Each row of a before or after table is a point. The points were changed in one or more steps. Then noise was added and the rows were shuffled. The steps act on columns, c1 being the first. Write out the steps. A step turns or swaps two columns, mirrors them in a line or flattens them onto one, adds a multiple of one to another, or multiplies or shifts one. Angles are multiples of 10 degrees, from the lower column toward the higher: turns from -170 to 170, lines from 10 to 170 but not 90. Use the fewest steps. Two steps may share a column if one is a turn and the other turns, adds or multiplies; they go together, in the order done. Otherwise the lowest column goes first.

Before (11 x 3):
[[ -4 -15  33]
 [-15  -8 -59]
 [-28 -31  -5]
 [ 35 -36 -55]
 [-26   6  31]
 [ -8  25   7]
 [ 21 -39 -40]
 [-28 -13 -16]
 [ 19   6  -9]
 [-37 -25   9]
 [  8  -7 -16]]
After (11 x 3):
[[-16   5  17]
 [ 30 -12   5]
 [ 10  26 -10]
 [ -5  -5  17]
 [-13 -34  66]
 [ 34  -6  50]
 [ -5 -41  45]
 [ 14   7 -39]
 [ 33 -28 -20]
 [ 26 -30  -7]
 [ -8 -11 -34]]
Steps: turn c1 and c3 by 160 degrees

Before, 9 rows:
[[-17  -6 -28  -1 -18 -20  -7 -47]
 [  9 -52  14  17 -27  37  -8 -49]
 [ 12 -33  28 -12   5  -1 -24 -34]
 [-16 -14 -15 -14 -17 -31 -29  17]
 [-29 -14 -37 -11   8   3  46  -9]
 [  8  26 -50   1  26  42  22  17]
 [-49 -22  33 -31 -40  45  18 -57]
 [-11   1 -23  44  26  -9   2  -4]
 [ 22  -5  47  -9 -26  25  37  -7]]
After:
[[  6 -33  27  -4 -12  -2  27 -24]
 [-21  -5 -27  -3  14 -21   7 -31]
 [ 27  25 -50  13  -3  42 -21  10]
 [-48 -22  32  35  40  45   1 -39]
 [-23  -6  47  27 -26  27 -27  -5]
 [  3 -15 -38  34  29   4 -33  -5]
 [ 22   2 -23 -38  16  -8 -24  -2]
 [-25 -51  14 -21 -13  37  -1 -35]
 [-19 -15 -14  -4  11 -31  32  12]]
Steps: turn c1 and c5 by -80 degrees; turn c4 and c7 by -150 degrees; multiply c8 by 0.7

Before:
[[-25  21 -28  -3 -30   2  18  19  15  -1  11  20  27  -6]
 [ 36 -22  47 -24  18  10 -21  30 -12  28 -38 -16  17 -10]
 [-17   2   1  26  -7 -15  46   5 -20   9  36  21  10   2]
 [ 20  60 -34  16  -4   3  34  27   1  10  20  -8  15   3]
 [ 57  -3  31  41 -31  13   1  -3  31  41 -57 -20  15 -18]
 [  1 -24  35 -25  38 -42 -10  10  17  -1  -8   1  -6  -5]
 [ 48 -22  57 -24  33  14 -20  22  32  45 -15  16  -4 -19]
 [ 34  -9  36  -7  13 -13 -43  -2  -2  24  16  -1  12  -6]
 [-14  13 -25  49  -7 -46  19   2 -29  29   3  58   9  26]]
After (9 x 14):
[[ 30 -22  55  -7   8 -26 -22 -39 -12 -10 -36 -13  17  17]
 [ 82  -3  63 -20 -14  39   4 -16  32 -40 -58 -20  12 -11]
 [ 20  59 -27  -4  -4  14  35 -31  -2   6  19  -9  17 -22]
 [-33  12 -75  34  -4  54  22 -15 -29 -24   4  60   7  31]
 [-31   4  -4  10  -5  32  46 -11 -21  -6  34  24   9   3]
 [ 72 -20  80  -8  14 -27 -18 -39  29 -29 -17  15  -3   5]
 [ 34  -8  36  15   3  -5 -44 -13  -3 -18  18   1  12  17]
 [ 14 -25  32  48  13 -17 -11 -10  17   6  -6   2  -4  17]
 [-16  19  -4   0 -13  -5  18 -17  14  12  12  22  29 -34]]
Steps: add 0.7 times c9 to c1; multiply c14 by 3; turn c3 and c14 by 50 degrees; turn c4 and c6 by 100 degrees; multiply c5 by 0.4; turn c8 and c10 by 150 degrees

Before, 9 rows:
[[ 10  43  43 -31 -17  11  50  -7   2   0 -17 -30  46 -12  51   0  -7 -21
   29  48 -13 -25 -25   9]
 [-21   2   1  44  -2  25  -6  -1  72  -9 -35   4  33 -20  13 -32   3  31
    2  30  37  -2  33  13]
 [-32  14   1 -27  29 -78 -33 -26  25  10  11   6   6 -34  22 -14  21  -7
  -25  22  33 -11 -15  46]
 [ 38  45  19  20  41 -16 -31   0  23   2  11  39  -1   7  -3  11 -52   6
    2  44 -61  32 -21  13]
 [ -1  43  19  32 -19   9  -8   9  32 -38  33 -24  14 -16  23  34 -27  28
   21  10  13  19 -32  16]
 [  6  19  13  16  43 -11  19   5  -7 -16 -18   6  18  -9  32  21  -3  -4
  -26  23  24 -25  23  47]
 [ -4  -9 -23 -30   1   4   7  -8  -8 -22  -3   7  17  18 -30  13 -37  27
   20  18 -15 -40  -4  -5]
 [ -5  41   8  88  12  26   5  12  15 -29 -19  33  -8   3  -4  45 -15 -12
  -15  12 -24 -24  31   3]
 [ 13 -21   4 -19  43  19   9 -10  16 -32  10  -1 -14   0   4   0  73  88
   21 -52   5  12   2  -8]]
After:
[[ 10  42  18  31 -18  12  -8  -5  31 -40  33 -24  15 -19  23  33 -27  26
   21  -9  14 -17 -35  18]
 [-18  45  17  19  40 -15 -31 -38  22   2  13  38   0   7  -2  12 -52   7
    2 -25 -60 -46 -19  14]
 [-18 -11 -23 -29   2   4   9 -18  -6 -21  -3   8  16  19 -29  13 -38  24
   22  -8 -14  37  -4  -4]
 [ -5 -21   6 -20  44  18   8  45  17 -31   9  -1 -13   8   4   3  70  90
   20  27   4 -18   0  -7]
 [-18  22  13  16  41 -12  20 -14  -7 -15 -18   7  18  -9  29  23  -1  -5
  -26 -15  24  19  26  44]
 [ 20  14   2 -29  28 -78 -35  10  25   9  12   4   8  -9  23 -13  21  -6
  -25 -45  35  25 -15  46]
 [ -7  44   7  88  11  24   4 -16  13 -30 -19  31  -7  -6  -3  46 -16 -14
  -16   1 -25  23  31   3]
 [-22  41  44 -32 -19  12  50 -28   4   2 -16 -29  44  -7  52   2  -5 -19
   29 -41 -13  17 -24  10]
 [ 17   3   3  43  -1  25  -7 -13  70 -11 -35   4  35 -14  11 -32   3  32
    2 -31  37  11  34  11]]
Steps: turn c1 and c22 by -150 degrees; turn c8 and c14 by -40 degrees; turn c8 and c20 by 130 degrees
